Each row is a point. Two turns around zero, p and q, are shown by what they do to some points. Where does a point land after both, in the order given? Backwards means that the second turn is done in reverse. Each puzzle has new turns, and all numbers are rounded.

Turn p:
[-38 -18] => [-42   4]
[ 15 -17] => [  4 -22]
[28 41] => [45 21]
[-38  -6] => [-36  14]
[33  0] => [ 28 -17]
Turn q:
[ -7 -22] => [-23  -4]
[-39  13] => [-7 41]
[-30   5] => [-10  29]
[24 23] => [ 32 -10]
[ 53 -19] => [  8 -56]
Where do these land?
q, then p: [ 33 -28] => [-29 -32]
p, then q backwards: [ 5 17] => [-5 17]
q, then p backwards: [ 37 -15] => [ 24 -32]
p, then q: [-37  26] => [27 36]
q, then p: [-39   0] => [ 1 39]

Turn p:
[ 20 -15  -3  18] => [ 21  -6 -20  10]
[-16 -17  27  27] => [ -9 -33  -1  29]
[  4 -11  14 -17] => [  2 -17   4 -17]
[21 13 30 24] => [ 30 -14  20  24]
[-29  29 -69 -52] => [-44  71  -5 -47]
Turn q:
[ 29 -25  41 -37] => [ -8   1  54 -39]
[-15 -29 -32  12] => [ -9 -40 -15  18]
[30 20  8 -2] => [28 19 15 -4]
[-29  39 -48  -2] => [ 19   0 -66   0]
[-16  -5  31  29] => [-30  21  11  26]
Where do these land?
p, then q: [-14  -2  65   4] => [-45 -13  45  14]
p, then q: [  8 -55 -14  -2] => [ 14 -52 -19  -7]
q, then p: [-29  30  18  -7] => [-18  38  17  -4]
q, then p: [  7  34 -38  19] => [ 36  30 -27   8]
q, then p: [ 27  -6 -31 -13] => [ 28 -17 -21 -19]

Turn p:
[ 23 -11   7  -5  48  23] => [ 37   2 -22  -8  39  10]
[  4  16  34 -28 -35 -11] => [  6  33  25   2 -26 -34]
[-33 -10 -21  19  24  32] => [-15 -24  10 -18  34  35]
[ -2  23   8 -36 -29 -53] => [-27  29  -8   2 -36 -51]
[-19 -21  24  32 -32 -55] => [-30 -25  18  55 -17 -36]
[  4  26 -26  26  10  28] => [-6  7 -9 -4  2 52]
[ 25 -23 -25  -9  15  36] => [ 36 -21 -15 -29   4  23]
Turn q:
[-11  -6  31   0 -35 -13] => [ 17   1  10 -18 -40 -15]
[-10  -1  11 -61  29  10] => [-57 -10 -12 -31  10 -19]
[  4  -6  21  10 -34  14] => [ 14  -2   4  -8 -37  17]
[ 22  14  33 -16  -9 -21] => [ 15  -2   6 -47  -1  -6]
[ 26 -25 -76  20  53  20] => [-11 -28 -26  63  65  29]
[ -1  22 -67  17  -7   7] => [ 12  32 -39  44  23  12]
[ -4 -10  23   0  65  12] => [-41 -22  43  -2  33   4]
[-14  -6   7  11 -33 -31] => [ 32   5   2   2 -25 -27]
[-11  18  18  18 -28   2] => [ 17  25  13  -5 -27   5]
Where do these land?
p, then q backwards: [ 41  19 -36  -4 -28 -22] => [-12  -9  -5 -17 -59  24]
p, then q: [  2  19  -2 -35  -1 -39] => [ 17  31 -19   2   8 -37]
q, then p: [ 10 -31  10  -1  33  20] => [  7 -30  25  -2  31  -8]
q, then p: [-71  23 -31   9   8  21] => [-60  25  16  40   1  31]
q, then p: [49 -5 23  6 18 21] => [ 40  -9  17 -33  27  -1]
p, then q: [ -6 -51  22  16  28  26] => [ -7 -55  26  -4  29  13]
p, then q: [ 17  38  -5  20 -31 -33] => [ 28  43  -2  23 -31   8]
p, then q: [ 10  -9  21   4 -19 -34] => [ 42   3  12   9  -5 -13]
p, then q: [-53  -3  -3 -16  -7  40] => [-49 -11  19 -37 -15 -17]

Turn p:
[ 30  10   5  41  -2   3 -16 -11] => [ 31 -25  11  21  13  -3 -17  21]
[  8 -25 -25  -5   0 -40   6  -4] => [  1 -21 -15 -27  18 -26  21 -12]
[-13 -41 -37  21  16  22  45  -7] => [-23 -28 -47   4  27  40  24  -3]
[-14   3  13 -22 -29  13  29 -21] => [-14   9   0  29 -26   3  26 -26]
[  9  15 -31 -46  32  21  -1  10] => [ 16  37   6 -37  11  38  13 -16]
[  6 -12  -9  -8 -10  -5 -37   9] => [  2 -14  18 -24   0  -7 -23 -14]
[ -6  32  24   3  -3 -30 -41  50] => [ 10  22  10 -29 -30 -37 -46  29]
[40  2 28  2 -3 25 -2 -3] => [ 16 -12  38  15 -12  19  10  20]
[-20   9  35  21  21  -9 -25   3] => [-18  16  13  12  11 -21 -31  31]
[-10  16   3  -9 -22   9   4 -12] => [  3  10   1  19 -17   0   0 -20]
[-30  -8  -6   3   0  -8  36 -14] => [-23   6 -34  17   6  -5  21  -9]
Turn q:
[ 22  13 -39   7 -16 -29  32 -13] => [ 33  -9  -6   4 -15 -41  36 -10]
[-29   9  23   0  21  -7 -38  14] => [-38  26 -20  -4  -2  11 -29   7]
[  4  -7  21   6  -7  35   4 -38] => [ 19  -8   8   5   7  46  -1 -25]
[ 32  30 -31   1 -13  -1   4  13] => [ 31   7  -7   4  -9 -17  27  33]
[-48   5  16  14  13   8 -21  10] => [-48   5 -25  -2   5  22  -9  -2]
[12  2 26  3 31 21 12  0] => [  9  10   1   6  42  14 -14  -4]
[ 35  15 -54 -46 -30 -18  40  -7] => [ 51  -7  26 -38 -20 -44  46   9]
[-32 -20  13   6   1  -4   3  25] => [-45 -11   7   4   9  -4  -5  -1]
[ 20  -8  25  -4 -21 -12  10 -19] => [ 15  12  30  16 -10   2   0 -23]
[-22 -18   4  15   3   7 -37  36] => [-42 -12  -8  12  -7   9 -25  30]
[  6 -22  -2   0  19   0  -8 -21] => [ 13 -13  -5  -4   1   1 -28 -15]
Where do these land?
q, then p: [-13  44  11  14  10 -14  35 -38] => [ 35  18 -21  29  31   8  36 -15]
p, then q: [ 29   1  -9 -25  14  -3 -10 -10] => [ 18  21  19  -6  25   2  -7 -11]
q, then p: [-14 -26   5  19   8  15 -10   7] => [-25 -12  -1  -3  15  12 -23  -3]
q, then p: [ -4 -25  76   1 -68 -17  -1  15] => [-32  10   8  86 -29 -18 -32  28]
p, then q: [ -7  11  -3  16 -34  47   0  17] => [  7 -27   2  20 -28  42   4  19]
q, then p: [  1  33  18 -19   6  -5 -14  10] => [ 22  35  -5  -1 -16   2 -10   2]
q, then p: [ 27 -15 -24  16  26 -13  11  14] => [  7 -22  -2 -31  23 -24   0  18]
p, then q backwards: [-14 -14 -14  -6  15  12   6 -15] => [-20   6  18   9  10  13  12  -3]
q, then p backwards: [  6  -7 -30 -27  16 -15   1  21] => [  8  -5   7   7   6 -40 -17  22]
p, then q: [-12  -2 -31  10   8  -8 -19 -20] => [ 18   0 -26 -13   1  -5 -30  -8]
